Each row of a before or after table is a point. One or more steps were done to the points. Then noise was added and the rows were shuffled. The steps act on how far a point lies along the listed directions, d1 being the first. Write out the steps. A step turns or swaps two directions, mirrors them in a line or flattens them onto one, adds a multiple of one to another, or multiplies one. Angles are multiples of 10 degrees, from the lower direction toward the higher: turns from -170 to 170, lines from 10 to 170 but not 90. Use the fewest steps. Two steps may share a direction if one is a turn and the other turns, adds or multiplies; they go together, in the order done. Otherwise the lowest direction goes first.
In the rows, zero is written as 128.

Directions:
(1): [161 116  90]
(2): [167 128 162]
(3): [120  78 137]
Before (8 x 3)
[[139 129 139]
 [124 107 101]
 [ 84  72 145]
 [114 110 173]
 [118 182 164]
 [127 140  88]
 [112 124 156]
 [152 117 173]]
After (8 x 3)
[[152 113 115]
 [117 104 156]
 [152 147  86]
 [ 89 108 185]
 [127 122 132]
 [ 76 181 165]
 [ 99 135 168]
 [109  92 179]]
Steps: multiply d1 by 1.6; flatten d2 and d3 onto the line at 70 degrees

Directions:
(1): [106 118 126  94 142  69]
(2): [164 151  72 135 126 109]
(3): [163 170 164  98 140 127]
(4): [ 86 181 129 154 127 119]
(5): [116 129 109 119 192 154]
Before (10 x 6)
[[126 203  96 161 149 136]
 [139 130 206  94 118  89]
 [112 131 175  99  94  88]
 [147 152  99 168 130 170]
 [148 132  96 133 149 146]
 [184 124 147  92 152 142]
 [116 104  89 132 127 107]
 [102 133 130  95 171 111]
 [ 74 123 158 136 155 124]
 [121 109 125 179  84 162]]
After (10 x 6)
[[144 115  91 134 145 138]
 [170  86 135 118  82 108]
 [ 74 102 148 140 125 106]
 [126 142  97 153 101 114]
 [105 170 185 113 112 123]
 [143 139 138 135 168 189]
 [135 111  86  89 178  80]
 [ 73 140 117 141 150 134]
 [109 167 209 130 148 143]
 [166  88  96 109 144 118]]
Steps: swap d1 and d4; turn d2 and d3 by 20 degrees; turn d3 and d5 by 50 degrees

Directions:
(1): [116 169 139  91 156 161 140 170]
(2): [125 123 126  82  93 118  69 139]
(3): [175 157 184 135 139 110 110 116]
(4): [126  89 135 148 170 107 104 177]
(5): [173 119  97 135 146 182 101 118]
(6): [140 177  86 161 113 103 118 156]
Before (14 x 8)
[[131 113 170  96 131 143 149  78]
 [164 129 128 148 116 172 143  94]
 [ 86 143 124 137 118 120 188  99]
 [149  75 170 101 113 104 106  84]
 [130 107 198 132 133  80 167  81]
 [138 136  62 163 111 178 155 111]
 [118 213 146 134 135 130 179 135]
 [106 173 142  99 107 127 145 142]
 [178 138 156 143 109 148 144  72]
 [154 165 135 116 115 157 112 125]
 [144  67 143 140 156 161 102 143]
 [174 170 154 127 181 152 117 151]
 [146 137 181 101 106 140 144  86]
 [135 159 130 143 120 139 104 169]]
After (14 x 8)
[[168 140 143 172 179 156 125 166]
 [157 119 144 121 106 178 134  81]
 [104  66 106 134 159 169 149 154]
 [110  53 131 127 137 115 133 109]
 [133  96 121 152 157 165 141 146]
 [128 124  47 165 110 141 139 106]
 [ 63  80 140 102 132 115 184 112]
 [113 120 113 150 109  81 112 153]
 [128 108  90 148 123 136 102 152]
 [106  70 138  60 121 151 131 104]
 [101  55 116 126 126 128 132 141]
 [109 115 168 156 164  82 148 144]
 [132 156 106 149  94 138 113 149]
 [ 97 132  94 188 134  75 153 161]]
Steps: mirror d1 and d6 in the line at 70 degrees; turn d2 and d5 by 10 degrees; turn d3 and d4 by -170 degrees

Directions:
(1): [147  98 119 126 160 100 145 193 110]
(2): [134 136 132 137 138  97  47 137 142]
(3): [ 80 129 106 169 160 172 119 149 139]
(4): [119  92  99  86 162 120 130 101 174]
Before (12 x 9)
[[115 131 101 122 143 113  97 144 146]
 [151 115 137 118 143  98  98 157 128]
 [142 124 106 137 150  98  82 127 146]
 [ 97 119  92 145 178 138  58 146 167]
 [128 167 148 193  94 177 135 165  63]
 [ 85 138 149 146 101 183 161  88 152]
 [116  97  95 129 162 121 106 144 148]
 [117 103 129 108 152 108 118 147 135]
 [ 81 116 127 162 141 201 177  99 124]
 [ 55 131 114 167 104 198 154 113 135]
 [101 140 119 154 130 192 163 104 121]
 [149 153 144 166 114 149 149 186  90]]
After (12 x 9)
[[ 67 117 110 159 115 176 161 148 124]
 [140 128 146 120 125 112  91 129 137]
 [102 140 102 125 135 122  90 121 153]
 [102 108  99 139 157 133 103 125 161]
 [ 74 146 101 147 156 167  43 104 185]
 [150 158 152 177  92 159 143 173  51]
 [159 145 147 150 116 133 151 192  85]
 [ 95 123 146 143 118 166 167 128 138]
 [ 96  91 119 164 166 177 188 151 111]
 [129 149 114 145 138 116  73  89 156]
 [115 122 111 151 148 175 173 143 106]
 [113 113 130 116 147 122 117 132 136]]
Steps: add -1 times d2 to d1; add 0.3 times d4 to d3

Directions:
(1): [112 150 140 172 155 130 185 109 143 159  89]
(2): [165  99 163 130 142  75 169 134  96 120 152]
(3): [183 158 125 180 146 147 115 134 145  85 142]
Before (9 x 11)
[[116 131 113 111 112 136 105 131 129 119 125]
 [128 134 111 111 103 144  75 134 123 103 140]
 [158 142 136 170 147 121 161 118 130 103 124]
 [119 125 121 126 122 150 118 131 130 113 134]
 [109 123 143 126 126 116 165 120 128 144 117]
 [ 97 142 120 114 120 146 106 128 125 133 123]
 [110 149 101 104 113 161  81 135 143 130 113]
 [120 136 147 122 151 113 170 118 127 143 126]
 [ 92 120 128 101 131 131 155 121 130 158 105]]
After (9 x 11)
[[120 105 117  80 102 116  98 136 106 119 142]
 [102 111 111  56  96 134  78 143 112 139 130]
 [140 215  94 229 160 204 133 105 188 102  81]
 [119 113 173 138 147  78 224 110 116 162 108]
 [123 140 165 150 169  97 214 105 129 159 110]
 [ 94 107 143  83 116 103 128 131  95 143 134]
 [126 113  96  64  73 148  18 148 114  82 172]
 [104  75 182  87 154  50 245 121  80 184 109]
 [113 120 114 113 116 153 104 134 128 111 138]]
Steps: multiply d1 by 2.5; multiply d3 by 3; turn d2 and d3 by 50 degrees

Directions:
(1): [122 130 153  89 145 149 109 175 199  99 112 106 108 125]
(2): [145 163 133 118  64 175 102 106 124 127 108 107 139 177]
(3): [126 103 144 131  95 144 152 101 174 166  93 187 118 105]
(4): [ 80  82 148 117 149 138  72  79 112 135 107 102 128 118]
Before (11 x 14)
[[105 135 161  91 137 184  70 128 139  96  97  54 123 169]
 [121 144 137 113 124 156  98 112  91 117 135 106 144 140]
 [148 121 114 151  88 124 159  87 129 179 113 212 113 120]
 [144 128 103 148  84 157 126 107 102 133 124 141 121 123]
 [115  93  96 173 155  85 168  82  68 144 157 174 144  81]
 [ 77  64 117 131 163 102 107  96  84 145 108 120 124  98]
 [108 121 137 105 150 145  84 118  87 111 119  66 125 124]
 [126 149 140 108  67 171 102  72  97 138 105 115 146 174]
 [122 141 130 131 117 156  83 105 120 110 119 111 143 167]
 [131 132  99 129 116 117 158 119  87 133 145 117 145 136]
 [108 115 117 132 213  71 117 158  81  80 188  76 145 101]]
After (11 x 14)
[[158 162 106 148 104 139 144 133 126 117 141 156 141 155]
 [129 140 133  91 183 122  91 192 164  79 142  93  96 134]
 [152 153 119 135  73 155 141  96  85 150 116 128 140 138]
 [148 147 102 131 132 138 128 166 123  98 142 113 110 118]
 [153 163 115 135 102 142 147 127  90 131 148 144 146 141]
 [170 159 125 149  61 163 187 107 132 162 105 180 134 161]
 [ 94 121 125 113 170 137  64 120  78  74 147  47 143 136]
 [173 194 115 113 101 129 179 178 129 104 153 132 132 162]
 [109 132 120 110  89 162  75 109  92 121  95  71 130 170]
 [122 124 105 123 144 111 145 137  90 118 151 100 143 131]
 [ 97  92 128 162 108 118  97  26  38 151 137 118 165 120]]
Steps: swap d1 and d3; turn d2 and d4 by -90 degrees

Directions:
(1): [120  89 142  97 106 102 160 107 122  73 126 100 171 198 139 138 133 126]
(2): [127 143 145 143 165  70 162 114 136 170 128 154 130 143 198 109 153 101]
(3): [156 136 130 120 136 163 184 186 121 104 118 139 126 126 164 112  59 114]
Before (8 x 18)
[[165 144 122 125 103 151 115 152 127 127 131 136 113 101 126 119 110 142]
 [160 111 142 143 157  81 210 150 113 116 118 112 159 167 210 117  97 105]
 [125  98 155 106 130  90 162 115 115  93 124 112 171 202 161 132 129 112]
 [130 125 142 134 159  76 168 132 136 143 121 133 146 152 183 111 130 119]
 [125 120 111 128 155  89 178 104 120 127 119 122 159 192 218  91 129 102]
 [105  83 127  92  73 129  97 108 101  67 122  93 160 168  67 175 144 155]
 [143 149 129 150 140 128 158 164 114 137 123 144 126 124 176 104  69 116]
 [123 130 124 144 136 155  80 116 111 123 139 126 116 114  90 147 143 151]]
After (8 x 18)
[[121  75 151  89 104 125 155 117 104  48 121  91 184 214 118 148 110 130]
 [149  75 111 115  87 155 125 135 101  53 119  57 169 151  70 156  99 166]
 [133 146 140 154 169 111 120 119 118 162 137 155 118 122 158 124 147 124]
 [120 127 108 141  97 157  74 124 107 123 126 107 125 106  71 141 103 159]
 [135 104 121 110 108 160 147 166 125  81 120 100 147 134  98 129  74 146]
 [153 146 131 139 105 121  84 121 132 154 133 143 111 100 123 126 148 145]
 [133  90  86  97  96 179 142 131 105  43 113  78 164 179 120 118  78 143]
 [102  99 156 109 130  37 169  87 111 119 117 128 179 205 186 145 177 103]]
Steps: multiply d1 by 1.3; turn d2 and d3 by 130 degrees

Directions:
(1): [162 136 141 130 109 142 144 171  95 131  43 155 135 168 160 148 115 112
 159 112]
(2): [ 74 154 166 122 136 107 162 155 111 116 127 107 108  69 129 144  97  88
 172 160]
(3): [118 129 111 106  36  83 146 102 161 114 101 120 104 144 128  90 134 111
 122 156]
(4): [103 134 126 145 139  83 159 112 139 155 175 155 134 186 174 172 158  95
 144 123]
Before (12 x 20)
[[130 129 145 112 106 130 147 152 110 115  77 136 117 133 148 134 102 110
  155 132]
 [ 93 135 145 122 135 122 147 135 125 120 124 118 119  89 117 136 111 112
  144 142]
 [135 137 138 132 123 111 155 149 114 132  98 132 132 151 148 142 122 106
  162 121]
 [128 127 138 123 136 131 128 141 122 132 135 134 139 125 140 146 129 119
  134 123]
 [123 116 131 126 136 124 128 120 126 133 142 125 129 129 118 122 134 125
  137 121]
 [154 123 107 121  94 134 128 130 129 130  93 132 141 154 131 110 129 131
  124 129]
 [115 133 128 128 113 113 145 124 126 125 132 140 124 147 139 136 125 116
  136 128]
 [139 125 113 125 101 121 123 118 144 133 126 133 126 135 120 109 139 136
  105 133]
 [ 85 146 140 125 103  87 165 125 136 116 133 123 113 123 134 139 123  86
  156 162]
 [143 122 117 125 111 114 147 122 135 146 127 156 127 172 157 138 136 125
  135 117]
 [128 124 115 111  67 116 127 108 146 109 104 113 118 126 112  85 120 131
  119 140]
 [107 150 157 118 104 119 154 144 122 120  92 135 123 121 134 128 124  94
  163 148]]
After (12 x 20)
[[145 131 149 104  81 135 154 166 101 110  33 143 115 145 156 134  92 102
  166 130]
 [115 124 110 132 112  75 164  93 156 157 180 159 123 192 172 151 157 109
  132 126]
 [137 144 142 138 120  99 171 154 108 139  88 148 134 180 173 158 125  92
  174 115]
 [130 128 141 127 148 135 131 148 115 139 136 140 147 138 149 157 135 114
  142 118]
 [127 122 104 114  87 109 117  96 163 123 146 117 118 119 104  87 143 139
   90 148]
 [121 117 130 126 143 120 130 122 126 135 149 126 131 134 121 125 135 125
  136 119]
 [130 124 106  92   7 107 123  95 168  88  74  92 102 109  89  42 112 137
  103 161]
 [118 144 153 120 121 139 157 172  99 120  56 135 123 112 136 148  98 104
  168 130]
 [109 134 129 129 102  90 158 121 130 130 137 152 125 176 155 148 134 101
  146 127]
 [125 157 161 115  68 116 170 169 107 119  30 154 123 159 158 133 120  77
  185 144]
 [141 117  99 111  75 125 123 107 151 121 114 112 134 133 109  83 130 142
  106 143]
 [ 99 155 142 127  58  59 199 140 127 126  71 155 111 193 181 162 130  48
  189 158]]
Steps: add 1.5 times d2 to d1; multiply d3 by 2; multiply d4 by 2.5
